Each row of a before or after table is a point. One or more steps were done to the points. Then noise was added and the rows were shuffled. The steps act on columns, c1 being the first. Write out the steps. A step turns or swaps two columns, mirrors them in a line or flattens them onto one, adds a multiple of one to another, or multiplies or shifts one. Angles are multiples of 10 degrees, from the lower column toward the higher: turns from -170 to 170, lines from 10 to 170 but not 90. Use the fewest steps. Two steps may share a column if one is a turn and the other turns, adds or multiplies; they go together, in the order done. Otherwise the lowest column goes first.
(in the rows, 128 means zero)

Before, 13 rows:
[[143  76  71]
 [120  73  49]
 [150 130  97]
 [165 144 103]
 [138 152 125]
 [125 114 170]
 [108 100  60]
 [ 98  98 123]
 [126 150  90]
 [125 140  78]
 [127 129 118]
 [ 42  50 118]
 [ 67  99 119]]
After (13 x 3):
[[ 89  31  76]
 [154 107  59]
 [ 91  83  90]
 [131 130 120]
 [159 141 113]
 [143 146  83]
 [111 106 163]
 [138 155  95]
 [186  94  85]
 [128 155 129]
 [165 158 124]
 [116  92 109]
 [177  88  54]]
Steps: turn c1 and c3 by 30 degrees; turn c1 and c2 by 20 degrees

Before:
[[108 157 149 143 124 145]
 [154 128 141 124 159 131]
 [116 108 138 121 105 113]
 [117 110 135 128 114 128]
 [102 148 144 122 138 143]
 [112  99 127 133  88 132]
 [115 109 138 133 104 128]
 [122 166 136 121 119 121]
 [121 172 131 130 133 138]
 [114 114 117 138 121 111]
 [144 125  98 110 140 139]
 [139 134 113 111 148 133]
 [141 128 125 109 150 126]]
After (13 x 6):
[[134 139  81 138 190 145]
 [159 114 193 104 115 134]
 [104 109 123 120  10 127]
 [112 114 147 129  86 128]
 [172 127 138 119 143 134]
 [111 111 157 126  56 123]
 [125 154 166 130 219 132]
 [126 141 118 143 195 137]
 [118 110  93 131 107 111]
 [122 144  36 132 163 148]
 [151 105 175 124 158 144]
 [113 113 158 144  60 121]
 [166 129 154 138 100 128]]
Steps: mirror c1 and c2 in the line at 50 degrees; multiply c3 by 3; mirror c4 and c6 in the line at 110 degrees; multiply c5 by 3

Before (9 x 9):
[[ 99 118 137 104 139  91 129 126  53]
 [146  81  77  78 203 125 148 128 110]
 [ 73 126  70  79 156 120 120 145 157]
 [ 92  99 167 199 132  70 137 118  82]
 [132 150  56 104 155 182  78 121 140]
 [172 160  97  94 182 112 108 125 149]
 [108  89 126 147  63  90 115 124 100]
 [121  96 207 162 134  94  80 141 109]
 [136 140  78 123 150 129  92 184 126]]
After (9 x 9):
[[113  94 212 140 129  98 127 128 113]
 [121  89 129 147  52 102 176 111 110]
 [ 89 133  56  94 129 126 120  79 144]
 [126 100 183 183 115  83 185  89  96]
 [134  82  70  89 214 135 219 141 117]
 [148 156  91  96 203 129  60 171 140]
 [ 78 143  77 130 154 141  82 161 125]
 [120 125 127 108 123 106 148 104  72]
 [136 148  56 125 157 191  43 122 137]]
Steps: add 0.5 times c1 to c5; turn c1 and c8 by 70 degrees; add -1.5 times c2 to c7; turn c3 and c4 by -10 degrees; shift c6 by 10; multiply c9 by 0.7

Before, 9 rows:
[[105 106 151 103 114  74 135 157 178 141  71 152]
 [164 182 148 162 127 152 114 156 134  89 216 142]
 [135 157 163 154  42 137 117 114 174 133 127 173]
 [107 188 107 167 142 143 109 114 113 108 205  82]
 [ 81 113 118 115  83  75 153 127 181 107 123 195]
 [ 99 181 142 148 128 145 132 155  61  98 173 127]
 [100 117 112 104 104 148 144 150 180 104  76 169]
 [ 95 138 187 125 105 123  97 112 199  93  85 207]
 [136 182 114 195 139 156  71 148  98 125 184 165]]
After (9 x 12):
[[141 158 215 154 148 138 118 124  31 131 116 171]
 [143 182 163 196 144 157  72 121 154 130 189 163]
 [ 84 104 201 102  98  75 136 154  86 140  95 155]
 [ 85 186 155 168 132 141 112 107 149 108 188  83]
 [ 70 181 193 148 179 145 133 130 170  97 184 124]
 [ 74 117 168 102 107 149 146 145  78 103  93 174]
 [201 184 199 162 123 152 113 117 125  89 218 141]
 [ 61 139 237 121  87 120  95 129  64  94  85 204]
 [ 33 115 167 114 116  74 149 131  58 106 122 194]]
Steps: multiply c1 by 2; shift c3 by 50; turn c5 and c9 by 130 degrees; turn c8 and c11 by 30 degrees; multiply c8 by 0.4

Before, 10 rows:
[[ 97  69 161  71  86 135 116 132 140 181 124 156 120 161  59 158  98 124]
 [132 151 152 135 155 160 140 190 214 136 122  80 101 117 165 112 132 110]
 [153 190 136 141 173 151 115 102 111 168 152 159  84 132 146 166  88 167]
 [ 71 172 112 147 102 115 144  94 134 139  82 156 144 134 157 146 166  84]
 [112 172  78 114  97 102  69  98 142 197 160 153  87 156 136  31  87 104]
 [100  82 143 111 110 105 136  71  66 168 160 121 101 207  88 186  87 101]
 [ 63 167 156 147 114 130 133 114  82  17   7 118 131 124 131 154  98 115]
 [ 78 137 148 104 178 126  19  96  97 193 163 129 104 147  76  82 145 113]
 [ 90 172 153 151 134 155 136 105 106 129 159 142  75 108 166 143  78 124]
 [ 92 187 150 118 124 118 131  77 205 195 117 167  73 173 143 125 153  80]]
After:
[[ 79 171 119 122 107 109 103  90 108 140  85 166 143 134 156 126  87 164]
 [119 177  78 107 100  97 190 100 124 201 156  82  94 154 134  38 104  90]
 [ 70 146 151  99 175 120 239  95 110 198 168  94 103 147  75  95 115 144]
 [ 59 161 154 118 106 130 121 110  97  16   6 141 127 122 130 151 123  96]
 [ 83  86 138 151 112 105 131  77 112 173 153 158  98 208  88 181 102  85]
 [142 185 128 108 167 150 136 104 132 163 149 181  84 128 142 134 171  90]
 [ 96  81 160 177  91 137 173 133 119 182 127 173 120 164  63 128 121  99]
 [120 194 146 137 127 112 128  82 127 197 115 154  71 177 141 107  83 151]
 [154 153 159 128 162 160 115 192 138 135 124  77  97 114 167 142 105 128]
 [ 85 159 155 119 131 156 105 109 111 131 158 148  77 109 163 131 124  85]]
Steps: flatten c1 and c9 onto the line at 20 degrees; add -0.3 times c4 to c2; turn c4 and c7 by -150 degrees; turn c12 and c16 by -40 degrees; swap c17 and c18

Before:
[[132 131 143 106 159 101  82 103 160 144 126  75  98 125 116 127 137 127
  134 115 165 142  99 168]
 [159 106 112 132  92 141 143 142 146 102 124  90 159 165 151 164 108 188
   92  98  94 105 142 117]
 [171 163 139 110 113 100  90 114 120 153 105 126  99 137  94 110 128 133
  170 136 140 130 109 135]
 [153 105 137 133 126 142 136 151 132  89 136 100 139  87 158 164 143 176
   68 118 125  95 122 171]
 [153 152 123 112 105  88  93  96 136 153  74  94 112 162 115 105 153 111
  135 137 119 109 125 164]
 [128 164 154  81 114  92 104 105 133 156  93 119 115 139  96 125 167 119
  132 138 118 170 125 120]
 [149 110 120  92  94 129 139 161 162 147 114 134 156 145 135 107 111 134
  104  97 117  96 146 124]
 [144 144 134 119 115 101 127 137 141 135  99 113  98 174 110 104 158 109
  156 133 155 149 149 147]
 [129 154 138 128 121 101  92 118 122 151 109  71  88 111 139 126 144 104
  128 138 164 127 102 121]
 [132 125 141 129 115 154 141 162 132 121 116  95 142 122 129 191  96 156
   68  86 136  92 138 170]
 [115 118 100 134 147 108 146 143 102 113 129  79 149  98 131 161 124 175
  102 104 114  95 119 154]]
After, 11 rows:
[[128 153 139 126 123 100  90 119 125 150 108  68  88 111 141 122 144 105
  126 138 164 129 102 121]
 [133 128 143 105 159 100  83 104 121 144 128  73 102 125 117 160 139 127
  139 118 166 146  99 167]
 [153 104 138 131 123 139 137 152 167  88 135  98 140  86 158 135 142 178
   11 117 125  86 119 169]
 [116 119  99 132 148 110 147 144 163 111 131  77 150  99 131 110 123 174
   77 103 112  84 121 155]
 [171 163 139 115 114 101  88 112 112 151 105 127  98 139  91 116 129 133
  211 136 139 128 108 136]
 [148 109 119  92  93 128 139 163  99 148 114 132 157 148 135 158 112 134
   80  97 115  89 146 122]
 [153 152 122 115 106  89  94  95  98 152  72  93 112 161 116 131 155 109
  139 138 121 104 123 162]
 [131 129 142 131 116 153 140 162 189 122 115  92 140 123 128 144  96 156
    7  87 136  82 134 170]
 [128 166 156  82 116  93 103 104 126 157  91 118 114 139  98 129 167 119
  133 139 119 182 125 118]
 [156 106 113 132  90 140 143 142 160 100 124  89 160 165 146 153 109 189
   55  98  96 102 142 118]
 [144 143 135 117 115 101 127 137 101 136  99 113  95 175 110 136 157 109
  183 136 155 157 150 145]]
Steps: mirror c9 and c16 in the line at 50 degrees; multiply c19 by 2; multiply c22 by 1.3

Before (14 x 48):
[[ 94 171 124  83 148  75 138  76 109 146 184 188 149 138 168 144 118 119
  186 151 173 165  83 132 124 188 123 124 201 188 146  68 171 173 135  47
   83  68  90  67 142 115 121 101 108 127  69 143]
 [140  69 195 111 141 113 128 107 102 171 123 129 131 168 109 181 131  85
   93 152 159 186  91  87  82 131 126 116 121 154 159 147  59 214 107 138
  115 156 109  97 145 117 157 155 157 146 142  81]
 [134 131 138  95 124 176 150  70 159 176 192 124 171 173 115 186 126 134
  100 144 123 150 138 173 152 101 186 136 202 152 107 120  97 211  69 107
   73 175  97  84 133 116 127  72 116 108 100 136]
 [130 113 102  95 100  99  52 148 163 155 169 147 126 134  87 174  86  99
  129  94 178  95 164 119 120 112 192 167 191  90 104 127  67 172 154 112
  153 104 165 136 127  61 158 129 107  60  69 181]
 [119  80 163 184  74 113  60 110  77 176  83 162 139 147 144 138 141  88
  186  85 136 171  72 132 120  82 146 182 131 116 143  62 171 174  61  46
   75 137 158 138 159 163 123  78 118 160 123  90]
 [173  93 148  80 148  90 166 111 154 105 110  96 144 119 170 149 101 122
   75 129 144 120  58 141 136 118 127  85 182 113 129 139 171 147 132 117
   97 173 184 161 159  61 166  72 151 154 159 119]
 [183 133  75 142  71 135 125 132 169 155 159  96 124 108 152 203 112  55
  127 109 121 106 100 102 120 174 161  85 158 149  97  87 117 207 157 122
   94 115 159 158  64 104 141 114 115 128  46 175]
 [160 114 185 112 166  83 104 144  90 113  81 183 205 141  97 100 125 159
  153 140 144 175  60 116 119 165 209  88 129 191 124  87  60 147  85 114
  134 126  79 121  96 167 167 131 163 172 163  78]
 [117 103 185 181  93 128 156 127 115 208 185 132 145  90 162 100  95 161
  118  82 129 129  59 121 102 109 127 201 162  90  80 134 132 219 172 119
   76 101 195  93 140 142  71  63 196  99 151 154]
 [132 110  79 180 101 164 153  99  75 129 125  94  90 108 163 125  42 168
  107 148 140 191 139 113 151  85 217 129 199 139 148 133 112 198  84  98
  147  60 135 165 146  60  88  94 209 121 139  89]
 [ 84 157 170 177  78 149 130 138 123 106 179 110 114 113 103 105 142 160
   95  85 143 195 150 141 168 180 119 129 129 145 133 100  73 182  80 158
  154 176  88  89  86 161 173  76 146 145  89 155]
 [117 130  81  93 178  86 164  61 154 169  85 182 191  89 136 101 150  85
  152 110  75  89 167 138  86  85 203 121 171  84 169 132 134 106 147  50
   97 108 164 127 146  95 144 165 134 162  60  96]
 [148 134 118 101  66 125  55 100 123 126  79 145 157 189 105 162 154 106
   82 132 180 156  64 177 169 169 160 196 114 198 131  91  97 121 171 126
  102  73 135 119  70 104 111 138 140 106 137 106]
 [168  86 155  96  98 150 111 136 149 150 139 109 178 138 160 201  53 148
  127  89 178 116  61 134  98 112 196  98 106 145 113  63 112 112  96 144
  153  82 155  74  56  64 138 161 136  92 110 192]]
After (14 x 48):
[[ 91 176 119  84  90  78 157  77 108 151 165 188 144 140 170 144 119 120
  184 155 134 164  85  85 120 190 128 128 202 189 153  67 164 177 138  47
   85  69 148  71 154 116 123 105 104 126  64  94]
 [151 128 119  97 141 126  71  99 127 120  57 140 158 192 107 171 155  99
   85 133  78 159  64  58 167 163 158 198 112 199 132  86  96 127 168 132
  101  72  67 117  92 107 111 139 133 109 136 145]
 [175  96 149  81 181  88 133 107 154 104 139  95 141 121 171 145 106 120
   78 130 160 115  60 110 135 113 132  81 179 112 134 135 150 151 129 118
   92 170 150 158 129  60 168  73 155 163 164  86]
 [140  65 191 105 114 117 122 111 104 171 131 127 128 169 111 178 129  83
   95 150 121 180  92 125  91 132 126 121 124 155 159 146  50 215 106 140
  120 154 135  98 181 118 161 157 156 146 148 164]
 [135 113 102  97 164  96 120 148 159 157 113 148 130 134  91 177  88 101
  122  98 114  96 163  88 114 109 194 170 191  92 101 130 141 176 149 112
  149 102  95 139 155  57 160 125 106  62  68 208]
 [116 126  81  90 165  88 126  57 157 169 124 190 188  92 133 104 149  85
  146 113 164  88 164 163  85  84 209 118 171  81 179 130 103 115 151  48
   95 110 175 130 102  99 153 162 131 161  59  98]
 [ 80 151 171 173  93 153 157 140 132 113 158 114 115 116 100 104 135 160
   93  80  83 200 147 109 164 180 118 124 137 144 133  97 127 184  80 157
  155 178  79  90 108 153 172  75 143 149  92 193]
 [124 101 183 181 192 138 166 124 117 208 173 139 149  91 167  98  94 159
  120  83 131 127  64 123 105 110 127 197 163  84  82 131 151 220 177 121
   72 101  96  87 136 145  76  60 200  96 148 138]
 [163  85 158  98 156 149 127 137 144 149 125 114 176 138 159 208  51 148
  132  94  55 113  70  82  99 115 188  99 105 148 117  61 175 105  98 139
  150  84 105  68 122  66 148 162 136  89 109 175]
 [158 110 183 116  80  82  92 139  84 112  91 191 206 135  95  99 120 155
  147 140  87 170  55 119 117 167 209  89 124 191 116  88  51 152  84 118
  133 126 170 129 137 162 175 139 166 175 165 159]
 [114  78 166 191 157 104  77 111  76 170  75 162 139 152 143 137 145  93
  189  89 153 169  77 114 118  80 147 183 129 121 147  58 121 176  63  47
   72 137  72 141 143 166 124  85 122 157 121  76]
 [189 135  75 134 164 128 136 134 166 154 155 101 116 106 155 203 114  60
  130 106  58 108  96 142 115 177 164  86 159 147  96  87 163 207 151 118
  101 113  65 159 128 104 136 102 113 127  48 160]
 [129 131 139  93 100 177 172  67 154 176 178 127 170 174 115 182 125 129
  102 133 144 153 136 111 156  91 190 129 209 152 106 116 121 212  69 111
   77 174 128  80  92 113 129  73 112 108 105 161]
 [132 107  77 185 131 161 131  97  75 128 140 102  94 105 157 123  38 163
  104 149 144 193 138 116 147  77 219 131 200 143 150 135  91 204  87  97
  153  59 107 165 150  61  94  90 201 121 135 123]]
Steps: swap c5 and c39; flatten c7 and c11 onto the line at 50 degrees; turn c21 and c24 by -120 degrees; turn c21 and c41 by -70 degrees; turn c33 and c48 by -60 degrees
